Each row is a point. Each copy is the shape, with its points in the same order, turned, moved and blurred by noise. Say if it was mirrored as well.

Shape (6 x 2):
[[-27  72]
 [  1 -27]
 [-23 -18]
 [-14   6]
 [-10 -33]
 [ 25 -19]]
Copy 1:
[[-21  74]
 [ -2 -30]
 [-21 -23]
 [-12   2]
 [-20 -36]
 [ 12 -19]]
Copy 1 is: only turned
Copy 2 (6 x 2):
[[-80   9]
 [ 20 -14]
 [  0 -29]
 [-16 -10]
 [ 20 -24]
 [ 22  14]]
Copy 2 is: only turned
Copy 3, 6 rows:
[[-85  36]
 [ 18  14]
 [ 12  35]
 [-11  29]
 [ 28  21]
 [ 16 -14]]
Copy 3 is: mirrored

Shape (8 x 3):
[[ 19   2 -48]
 [ 23 -29  54]
 [ 19  18  38]
 [-35  31  20]
 [  1   2  41]
 [-22  13 -64]
 [ 21  -2  -9]
 [  0  22  46]]
Copy 1 (8 x 3):
[[-13  -7 -41]
 [ 57  33  29]
 [ 51 -12  21]
 [  1 -30  45]
 [ 30  -6  29]
 [-48 -18 -33]
 [ 19   0 -22]
 [ 40 -15  33]]
Copy 1 is: mirrored
Copy 2:
[[-53 -25 -35]
 [ 36 -10  26]
 [ 22  12 -13]
 [ -9  47 -11]
 [ 20  23   6]
 [-80   5 -22]
 [-16 -20 -15]
 [ 23  24  -7]]
Copy 2 is: only turned
Copy 3:
[[ 13  33 -27]
 [-54 -49 -13]
 [-40 -17  18]
 [ 18 -29  40]
 [-28 -37  11]
 [ 56  26 -15]
 [-13   7 -14]
 [-31 -32  33]]
Copy 3 is: mirrored

Shape (8 x 4):
[[ 42   2 -41 -47]
 [-26   1  12  33]
 [-12  -1  42  -7]
 [ 45 -12  34  20]
 [-34  43  27  16]
 [-10  37  49  18]
 [ 20 -22 -16 -30]
 [ 31 -10 -33 -43]]
Copy 1, 8 rows:
[[ 24   4 -76  31]
 [  3  -6  34  -3]
 [-13  13   5 -35]
 [-46 -31 -17  -6]
 [-12  39  42   3]
 [-38  31  29  -9]
 [ 25 -12 -46  -4]
 [ 24  -4 -68  16]]
Copy 1 is: mirrored
Copy 2:
[[-38  20  18 -60]
 [ 12   0  -5  45]
 [ 43  -4  27   8]
 [  4  30  60  20]
 [ 46  22 -25  25]
 [ 56  28   5  24]
 [-28 -11  26 -29]
 [-31   5  21 -52]]
Copy 2 is: mirrored
Copy 3 (8 x 4):
[[ 13 -24 -62 -15]
 [-26  14  45   0]
 [  2 -20  47 -12]
 [ 49  19  20  15]
 [-19   9  49 -52]
 [ 10  15  53 -39]
 [  5 -23 -20   7]
 [ 11 -26 -45  -1]]
Copy 3 is: only turned

Shape (11 x 6):
[[  9  -7 -41  16  -8  32]
 [  2  20 -21 -79  13  -6]
 [  7 -12  55 -24   0 -40]
 [-31 -52  24 -25 -19 -11]
 [-14   8  42  50  19  38]
 [-24 -19  48  12  30 -36]
 [ -1 -46  22  -5 -25  39]
 [-56   5 -28  47 -16 -43]
 [ 21  51 -35 -33  18   6]
 [-17  25 -18  34 -49   0]
 [-23  10  24  19  -1   6]]
Copy 1:
[[ -8 -55 -12  10  13  10]
 [-20 -26  12  -7 -68  59]
 [ 19  48  41  10  -9  46]
 [-27   8  72  29   0  27]
 [ -2  31 -28  53  24 -10]
 [-20  59  20  12  15  32]
 [  8 -22  41  60  18  13]
 [-50  11  11 -44  27 -32]
 [  2 -29 -36 -23 -52  42]
 [  3 -17   8 -20   9 -38]
 [ -9  21  -2  17  -3  -9]]
Copy 1 is: only turned
Copy 2:
[[-14 -54 -24  32 -15 -17]
 [-30  42 -63   8 -23  -8]
 [ -7  33  16 -18   8  45]
 [-50  -5  14 -38  17   3]
 [ 52 -58   4 -27  -7  17]
 [ 14   0   3 -31  44  39]
 [-37 -46  16 -26 -26   6]
 [ 16 -18  10  20  69 -45]
 [ 12  13 -62  42 -31 -11]
 [ 15 -23  25  33   1 -44]
 [ 26 -20   6 -15   4  -5]]
Copy 2 is: mirrored

Shape:
[[-21   3  34 -31 -12  20 -11  31]
 [-36 -35 -10   8 -15  39   4   9]
 [  3   5  18  -5   0  56 -30   9]
 [ 25 -51   8 -28  52  -4  -8   9]
 [-30  -3   8 -43 -24  10 -48  20]
 [ 11 -38 -15 -25  16 -21  16   8]
 [-38  23 -27  34  19 -38   6 -18]
 [-11 -16  26 -25   4 -25  23 -41]
 [-39  44 -23  31 -14 -30  59 -45]
 [-29  26 -49  27 -16 -50  14 -84]
 [ 16 -36  44  11 -29  13 -18  37]
 [ -9  45 -52   4 -27 -24  26 -35]]
Copy 1, 12 rows:
[[ 14  23  12 -66  17  32 -13  17]
 [-28 -23  -9 -54 -17  22 -26 -10]
 [-15   9 -33 -52  34  27 -17  28]
 [ 26 -56  15 -17  59  30  -3  -3]
 [ 35   6  -7 -71   5   9 -39  31]
 [ 34 -42  12 -12   6  33   2 -13]
 [ -2  -1  17  20 -28 -41   0   2]
 [ 38   5   6 -19  20   0   1 -51]
 [ -4  34   1  19 -58 -29  29 -37]
 [ 24   6 -30  36 -54 -60  -5 -40]
 [ -2  12  10 -29  28  68 -56   8]
 [ 27  16 -31  15 -60 -13  21  -5]]
Copy 1 is: only turned
Copy 2, 12 rows:
[[ 15  -6 -19 -13 -59   3  33 -14]
 [-15 -14 -34  32 -20   7  -6  -6]
 [ 34 -11 -22  33 -75  36   5  -7]
 [  9  -5 -12   5 -26   5 -19 -91]
 [  0  -7 -28 -29 -77  17  -9   8]
 [  2   3 -15  -5   4   2 -18 -39]
 [  2  33  -8  18 -14 -63 -35  14]
 [  1  61 -16  -6   2  10  -1 -27]
 [ 18  63 -14  33  24 -40  -4  50]
 [ -4  76 -18  21  26 -29 -54  47]
 [-15 -13  37   4 -52  39  17 -29]
 [ 45  36 -21  13  22 -22 -42  47]]
Copy 2 is: mirrored
Copy 3:
[[ 41  32   5  12  -4 -15  42  12]
 [ 13 -13  16  56  15  -8  39 -16]
 [ 30  32  -9  36  28  22  21  18]
 [ 42 -42  20  -9 -10  36  -3  25]
 [ 61  27  11  -1  29 -19  37 -17]
 [ 19 -41  10 -13 -20  10  12 -15]
 [-51 -11  22 -11  26 -37  -8 -16]
 [ -1  10  53 -12 -30  13   1 -23]
 [-87  19  23  -5 -11 -26  11 -49]
 [-72   7  39 -20  27  -9 -25 -83]
 [ 59  13  -7  48 -21 -17  -9   9]
 [-54  15 -13 -18  10  -8   8 -69]]
Copy 3 is: mirrored
Copy 4 (12 x 8):
[[-26 -45 -18   5  18  17 -35  -4]
 [-27 -35  35 -11   3   7  17  21]
 [-17 -25 -30  -2   8  23   7  36]
 [ 53 -42   3   0   8 -44 -15  45]
 [-26 -41  -8  24  -6  37 -51  33]
 [ 22 -30  23  -1 -16 -39 -20  16]
 [ 24  38  55  34 -18  12 -15 -13]
 [ 42 -27  24 -28 -23  18 -26  -2]
 [  9  52  49 -10 -34  19  -9 -56]
 [ 18  61  66  11 -79  42 -13 -21]
 [  6 -81 -18  31  -1   3  18  -2]
 [-16  50  18   2 -61   4 -20 -24]]
Copy 4 is: mirrored

Shape (14 x 8):
[[-26 -41 -37 -21 -43 -21 -21  28]
 [-25  58  -9 -33 -19 -45  -7 -40]
 [  9  23 -16   0 -15  23  58  27]
 [ 14  31   3  33  46 -91 -29 -25]
 [ -1 -38  32 -24 -37 -38  -5 -18]
 [-19 -44  26 -52 -30 -32   5   1]
 [ -6 -13  -8  16  -8 -15   0 -22]
 [  8  20  16  12 -50 -19 -11 -30]
 [-18  35   6  30   3  -5 -12  -8]
 [ 39 -64 -14  18  21  -8 -10  -2]
 [-33 -51 -19  46   2 -11 -31 -59]
 [ 47  -6  61 -16  41  23   1 -12]
 [ 56  23  22 -37  -6 -51 -38  26]
 [ 26  38 -12  -1  13 -21  -1  14]]
Copy 1, 14 rows:
[[ 33  -9   1 -31  37 -56  34  51]
 [-19 -41 -10   0 -43 -18  71  -7]
 [-38  34 -12 -53  -3   5   7  30]
 [-20 -43  -5  70 -18 -49 -13 -22]
 [ 39 -24  45 -33  -1 -33  18  -9]
 [ 41 -15  36 -52  27 -43  42 -13]
 [  8  -4  11   4  10   2  16  25]
 [ 25 -14  23 -10 -53   2  13  21]
 [  6  12 -21  22 -25  -4  16  11]
 [ 24 -20   9   1  56  17 -42  13]
 [ 45  -1  28  63  39  23  32  36]
 [ 18  11  -5 -22   1  19 -38 -53]
 [ 27 -48 -31 -36 -28 -61 -30 -25]
 [-19 -14 -30 -13 -18 -22 -11   2]]
Copy 1 is: mirrored
Copy 2 (14 x 8):
[[ -9  13   8 -51  -8  24  50 -46]
 [ -7  79 -50  18  18   5  14  -5]
 [-23 -16 -15  22 -60  -5  15  11]
 [ 37  32 -33  34  58 -31 -37 -58]
 [-15  35   9 -57   9  -2 -29  -7]
 [-32  25   8 -69  11 -14   6   4]
 [ -6   6  -1   0  14  22 -12 -20]
 [ 14  53  -1   1 -14  30 -24  -3]
 [ 10  27  10  46   9   8   4 -10]
 [ 22 -56   5 -33  16  12 -23 -20]
 [-14  -7  21  -4  59  69 -22 -38]
 [ 33 -18  17   1  20 -28 -37  66]
 [ 71  38 -21 -34  -7 -48  -4  -1]
 [ 33   9 -27  25 -14 -19  10  -6]]
Copy 2 is: mirrored
Copy 3, 14 rows:
[[ 36 -40 -27   6  28 -35 -63  -9]
 [-28   6 -56 -31 -19  44 -52 -17]
 [ 16 -49   8  -2 -65  11 -22  32]
 [-22  80 -15 -65 -17 -18  -7 -11]
 [ 21 -30   2 -33  24   7 -20 -55]
 [ 46 -38  -1 -21  33  16 -37 -40]
 [ -5 -17 -10  -8   1  -8  -4  -9]
 [-32 -27 -11  -9 -26  -3 -25 -52]
 [-28  18  -3  11 -27   6 -20  -1]
 [ 47  -4  -1 -12  -1 -50  36 -11]
 [-29  -2 -20   9  54 -40  26 -10]
 [ 49   9  24   2 -40  39  45 -39]
 [ 53  29 -13 -35 -56  -7 -50 -59]
 [ 13  15 -15 -18 -57  -2 -23  -3]]
Copy 3 is: only turned

Shape, 15 rows:
[[-16  14 -46 -32  -1 -27  37  13  35]
 [ 50  20 -10  -5 -25 -41 -21 -39   1]
 [ 50  41  39  34 -11  30   9  31  11]
 [ 47 -26  35 -48 -14   8  37  -9  43]
 [  2 -30  -1 -24   2  22 -37  20  18]
 [ 33 -28 -23  43  37 -35 -28  12  26]
 [ 59  -6  47  33 -16  40  16  21 -23]
 [ -1  -2  16 -18 -25 -37 -12 -28 -47]
 [ 34  14  42  -3 -30 -30   4  29 -39]
 [ 17  33  14  16  -6 -21  32  28  46]
 [  6  -2  -1 -16 -38 -29 -39 -29  29]
 [  6 -16 -29   9   1  -2 -11  38 -44]
 [ 22  31  -9 -47  41  12  -6 -10 -20]
 [ 54 -26 -44  43  -1  37 -43 -19   7]
 [ 81  46 -38 -49  24 -33 -47 -38  -8]]
Copy 1, 15 rows:
[[-28  -8  47 -22  11  50  22  44 -37]
 [-12 -45 -11  -5 -25   1 -53  36 -11]
 [-27  32  19  45  40  23 -71  -2  15]
 [-54 -43   8  69  34  31   5  37  -6]
 [ -6   6  -1  14   6   2  26   2  42]
 [-12  18   3 -20  17 -58  -9  38  -5]
 [-20  32 -11  72  32   5 -53 -16 -11]
 [-37 -29 -36 -18 -19  22 -21 -30 -25]
 [-56  19 -37  13  -1  39 -46  -6  -9]
 [-48  14  27   3  54  33 -39  38 -10]
 [ -3 -48 -19 -18   6  16 -18  27  19]
 [ -4  52  -6   0 -26  12   2 -18 -23]
 [-51 -11  50  15 -46  14  -7 -10  16]
 [ 54   6  15  26  -3 -50 -26  10   0]
 [-28 -39  22  -3 -85 -15 -46  43  26]]
Copy 1 is: mirrored
Copy 2:
[[ 12  35  37  11  56  45 -26  16 -32]
 [ 30 -22  -3  -1  50  -4  13  12  35]
 [ 76 -25 -38 -21 -22  12 -10  12 -37]
 [ 18  20 -34  37   1  60  34   0  -5]
 [-14  -5   8  21 -13   1 -14 -35 -28]
 [ 22 -28  51  32 -20 -16 -26  32   6]
 [ 48 -16 -41 -25 -43  -4  35  25 -37]
 [-18  12  -5 -49  27 -10   9  12  28]
 [ 14   8 -51 -40   8 -15  -7  42  -3]
 [ 53  -5  -8   0  12  49 -35  36 -22]
 [-14 -33  -1   3  40  27  -5 -12  25]
 [ -7  15  21 -23   2 -46  -9  20 -42]
 [ 40  55   9  -6  18 -14  -9 -41   5]
 [ 31 -57  46  21  -9 -38  30 -21 -27]
 [ 58  15   8  30  66 -51   5 -22  55]]
Copy 2 is: mirrored

Shape:
[[ 11  -1  27 -18 -43 -39  21  -2  19   1  25]
 [ -4 -37 -21  49 -11  25  -1  -8 -13  38   6]
 [ 60  54  47  -7 -24 -15  -9 -25   5   7  38]
 [ 22 -25 -11  -1 -19  36 -34   2 -23   1   9]
 [-23 -48  44 -19  15 -22   2  17  -2 -24 -25]
 [-33 -15  26 -18  20 -51  15   6 -29 -29  -3]
 [ 50  19 -53  41 -54   0 -64 -32  46  -6  18]
 [ 23 -10   4  25  14   9 -13  -5  24  43 -19]
 [  5  36   4 -39 -43 -39  34  -5  36 -43  35]
 [ 12  13 -10   0 -19  18 -11 -57  18 -19  -6]
 [ 56   1 -17 -40 -18  -5 -15 -37  62  14  94]
 [ -5 -11  35  -4  12 -58  43  -2 -10 -72  20]
 [ 36  56 -15 -30 -11  -7 -33 -18  26  33  70]
 [ 28 -48 -31  -7   8 -11  12   2 -34  14 -26]
 [ 20  -8  -1  24  18  38   0  27  21   5 -15]]
Copy 1 (15 x 11):
[[-48  -1  44  25   4  12 -15   8  14  29  -2]
 [ 35  10  45 -16  34 -17  23  -5 -48   2  15]
 [-39  48  18  50  32  60 -28 -28   0  20  -1]
 [ 19  -5   8 -10  25  48   4   8 -41  -4  28]
 [ 34   1  34 -25 -15  16 -28  39  55   5  17]
 [  7  34  44  -6 -26  13   3  58  54  -3  10]
 [-62   4  28 -14  53  44  23 -72 -50 -42  39]
 [ 21  31  20 -23  25   9  -2 -45  -5  13   0]
 [-75  -1  19  44  -8  30  17  22  42 -10 -12]
 [ -1   4  38  10   0  47  10 -35 -12 -37 -17]
 [-69  -8  31   6  28  90  42 -20  -8  60 -22]
 [-10  24  55  35   1  24   8  48  85 -22  11]
 [-66  41   0 -16  22  68  18 -17 -35  20 -27]
 [ 33  17  29  -9 -28   6  31   2 -11  18  54]
 [ 39   3 -12 -17  37   8  25 -13   7  -2  12]]
Copy 1 is: only turned
Copy 2 (15 x 11):
[[ 24  -3  32  23 -24   6  -2 -12  38 -37 -12]
 [-17 -37 -18 -44 -15 -15 -19  -4 -34   5 -15]
 [ 72 -24  51  14 -13  34 -35  21  35  -2 -38]
 [  6 -10 -16 -42   4   3 -50  32  -5 -17  -1]
 [-36  36  53 -33   6 -27   0  13  29 -56 -13]
 [-47  37  45  12 -11 -28 -12  28  33 -34 -38]
 [ 55 -71 -35  17  64  -3 -22   8   9  12   6]
 [ 18 -13  16 -61  14 -11  -6 -14  -1  15 -32]
 [ 18  17  27  69  -7  30  11   8  51 -21   6]
 [ 28  -1  25  15  37   1 -11  19 -27   3   6]
 [ 89 -15  -5  15 -30 -11   2  27  51  32  42]
 [-31  12  54  38 -16  -9  28  57  41 -46 -33]
 [ 69  -8   7  18 -12  12 -45   7  53  58  -3]
 [ -2  30 -32 -34  -9 -30  -3  23 -11 -28 -47]
 [ -7  -5   6 -66  22  27   5  11   7   4 -19]]
Copy 2 is: only turned
Copy 3:
[[ 20  14  32   8 -18   9  29  14  43   7 -11]
 [-16 -20 -37 -27 -19  26 -37   8  -5  35 -11]
 [ -3 -17  39  10  22 -10   7  44  75 -39 -14]
 [-25 -44   5   1   6  -6 -18 -21   0  13 -41]
 [ 52  36 -16  30   6 -18   7 -31  -4  29 -35]
 [ 51  34 -31  27 -22 -20  21 -42  18 -12 -15]
 [-66 -67  15 -61   7  -9  50  11  46  22   1]
 [ -3  -4  -9 -36  27 -22 -27  24   7  26  14]
 [  2  11  42  26 -22   4  82  12  25 -34  -8]
 [ -7 -41  -5 -16  40  20  29   2   6 -17   9]
 [-53 -39  53  48   5   7  36  23  58  21  45]
 [ 64   3 -32  53 -34 -17  61   1  26 -15 -27]
 [-64 -15  48  14   6  -9   6  16  70 -31  34]
 [ 36 -35   1 -14 -31 -13 -32 -31 -16  25   2]
 [-12  -8 -13  -9   8 -34 -16  28 -34  12 -12]]
Copy 3 is: only turned

Shape:
[[  9   4   7 -40 -33   8 -19   1 -43  -6  48 -54]
 [-45   4 -18 -13 -20  13   6 -56 -36   1  23 -61]
 [ 18  12  -8 -21 -31  -3  16 -34  -9 -24  33 -15]
 [ 34  18  27 -35   1  45  67  -8 -23 -27 -41 -36]
 [-10 -43 -26  38 -34  -2 -22   8  27  22  -5  -4]
 [-36  -1  62 -12 -42  40  12 -39 -32  -6  45 -40]
 [ -3  53   7 -21   8   4  13   4 -31  11 -26  15]
 [ 15   1 -20 -39  37   8  -2  44  11   8 -36   7]
 [-20 -27 -28  57  27 -29 -16  36   2   6  27  -8]
 [-15 -36 -46  50  -5  13 -22  25   2  74  42 -17]
 [ 43  11  36 -26  31  48   7 -29 -41 -41 -22  -6]
 [-22 -10  -1  16 -38  13  -9 -23 -29 -12  20 -23]
 [  9  31 -23  35  23  21 -37  39  39   7 -37 -29]
 [ 16  19 -42   9  46  42   5  25  39  -1   5  17]
 [-14  18  33 -20 -26  -1  39 -14 -24 -19  42 -54]
 [-54 -52 -48  22  20  -6 -39  35  36  22  19 -11]
 [-26  -1 -52  21  -3  33 -19  66  13  -4  -2  18]
 [-18  -6 -23   6  16  -9 -36  30  53  39  17  13]]
Copy 1:
[[ 53   3 -34   4  38 -14  35 -24  10  10  43  -9]
 [ 10  -2 -39  27   0  -5   6   0   9 -23  98 -16]
 [ 29 -23 -12  -5   2  33  31 -11  -4  -8  45  13]
 [ 15 -87  17 -36  45  12 -25  -9 -24  38  67 -12]
 [-33  35  17 -20 -22  19  -7 -29  49  -7  13 -21]
 [ 20  -8  17  49  21 -29  43   5   6  30  88  -4]
 [-31 -27 -36 -14  22   9  -7  -2 -54  33  19   0]
 [ -6   9 -15 -58  39  28 -55  -5 -20  26  -7  -6]
 [-35  24 -16 -11  -6 -21 -24 -15  47 -36 -20  27]
 [-31  36 -19  15   5  -7 -13  -1  70 -34 -24 -51]
 [ 42 -53  19  -4  12  -6 -34 -21 -65  26  33   0]
 [  2   0 -10  13 -18 -10  19 -19  17   5  52  -5]
 [-30  24   4 -83  -4 -29 -27  -3 -17 -18  -4 -36]
 [  1 -10   9 -53  -1  15 -43  43  -7 -12 -27 -17]
 [ 15 -30  -8   6  44 -13  38   2  10   3  72  24]
 [-23  77  -6 -20 -14  -2 -50  12  55 -22  -1   5]
 [-17  28 -23 -57 -28   0 -26  24  36  32 -23 -17]
 [-29  63   6 -29  13  21 -14  16  12 -19 -25  -8]]
Copy 1 is: only turned
Copy 2 (18 x 12):
[[ 57  19 -41  19  15 -26  21  38  21 -43  18   2]
 [ 28  15 -66  72   1  -6   9  44 -28   2  21  15]
 [ 26  15 -10  31  15 -38  -9   8 -19 -31  19  31]
 [ 12 104   4  16   3  -1  39  14 -39 -42 -15  56]
 [-17 -12 -17   4 -25  29 -38  -6 -10 -11  -5 -37]
 [  4  30 -76  41 -18 -64  37  42 -19 -41  -7   3]
 [ 35  53 -13  10  18 -13  10 -11  -9  21 -54  31]
 [ 16  53  34   6   8  36  15 -27  32  12 -24   7]
 [  0  24  -9 -10 -37   4 -55  11  29  42  17 -33]
 [ 42  -2 -22  17 -64  25 -34  -2   2  15   1 -77]
 [ 15  49  24   5 -15 -20  52  45  -6 -19 -28  75]
 [  8   3 -55  22 -18 -12 -12  28 -11 -20   1  12]
 [  3  24   1 -50  -4  43  22 -18 -16  43   3 -14]
 [ 19  33  33  -5 -43  14  19 -51   0  35  12  10]
 [ 21  64 -50  32  14 -55   8  29 -14 -30  23   8]
 [-17  -1 -21  24 -36  41 -24 -14  47  38  25 -53]
 [ 14  20 -29 -22 -41  37 -16 -55  33  17  -1   0]
 [ -1  -4   9   8 -10   8  -4 -39  24  34  -2 -54]]
Copy 2 is: only turned
Copy 3, 18 rows:
[[-33  17  -3 -10  46  34 -48  -2  51 -38   3 -42]
 [-24  -3  66   1  64  15 -19   9  38 -37 -36 -24]
 [-41  12   7 -22  29  -5 -19   4  38   9 -18 -18]
 [ 48  37   7  27  38 -23 -24  20  76  37 -18 -49]
 [-13 -14  13  26  -2  30   8  52 -26 -11  17  20]
 [-37  60  43   8  72  28 -11   7   9 -15 -11 -74]
 [ 46  18  31 -20   9   9 -26 -34  24  16   1 -17]
 [ 63 -23 -32  26  13   8 -19 -22  25  10  23   3]
 [  4 -25 -12   5 -32  12  16  15 -36 -67 -15  -7]
 [-29 -30  33  58 -37  37   7   7 -14 -67  21  11]
 [ 35  48 -19  21  32   9 -46 -10  42  32 -60 -35]
 [-22  24  33 -10  29  34  -4  27   8 -21 -18 -20]
 [ 60  28  -9  27  -6  -8 -17  12  -9 -39  19  50]
 [ 28  11 -20  42  -9 -18  23 -32  17  -9   0  39]
 [-21  30  25 -17  50 -18 -12   8  37 -27  -4 -75]
 [  6 -47  -7  36  18  32  32   7 -44 -65   7  23]
 [ 36   2 -10  14 -10  41  48  -5   6 -32  27  33]
 [ -1 -21 -10  27   6   9   4 -19 -47 -31  36  28]]
Copy 3 is: mirrored
Copy 4, 18 rows:
[[-24  62 -55 -12  -2  -7 -10 -20 -67  -9   8   9]
 [ -6  30 -31  -1  17 -23  -5 -76 -37 -48  34  31]
 [ -8  40 -37   2  40  -5  -1   2 -21  -9  33  21]
 [ 74 -12 -24 -19  30 -24  22  20 -56 -19   7 -12]
 [-36  26  17  27  10  16  24 -19   4 -22 -52  58]
 [-27 -14 -37   1  22 -14 -56 -32 -69 -37  17   8]
 [ 37   9 -31  20 -30  11  16   4   4 -20  23 -17]
 [ 46  43  20 -17 -38  22  32  15   2   3 -19   7]
 [-46  13   9  11 -36  -9  39 -34  18  36 -26  57]
 [-43  45  22  54 -49 -20  17 -31 -18 -13 -36  87]
 [ 34 -12  -6 -16  14  31  34  15 -71   2  45 -17]
 [-39   8 -29   6  15  -1   8 -32 -29 -35   5  29]
 [ 39   5 -20  10 -34  53  43 -20   0  14 -42  68]
 [ 36  14  18  -4 -35  22  29  27   6  12  11  79]
 [ -2  12 -55 -12  23 -39 -32 -23 -39   0  14   6]
 [-40  40  41 -14 -42  12  11 -49  22   0 -43  76]
 [-15  16  -4 -20 -56  18  36  16  21 -26 -33  72]
 [ -9  45  24  22 -38  33 -11 -11  27  14 -32  60]]
Copy 4 is: only turned
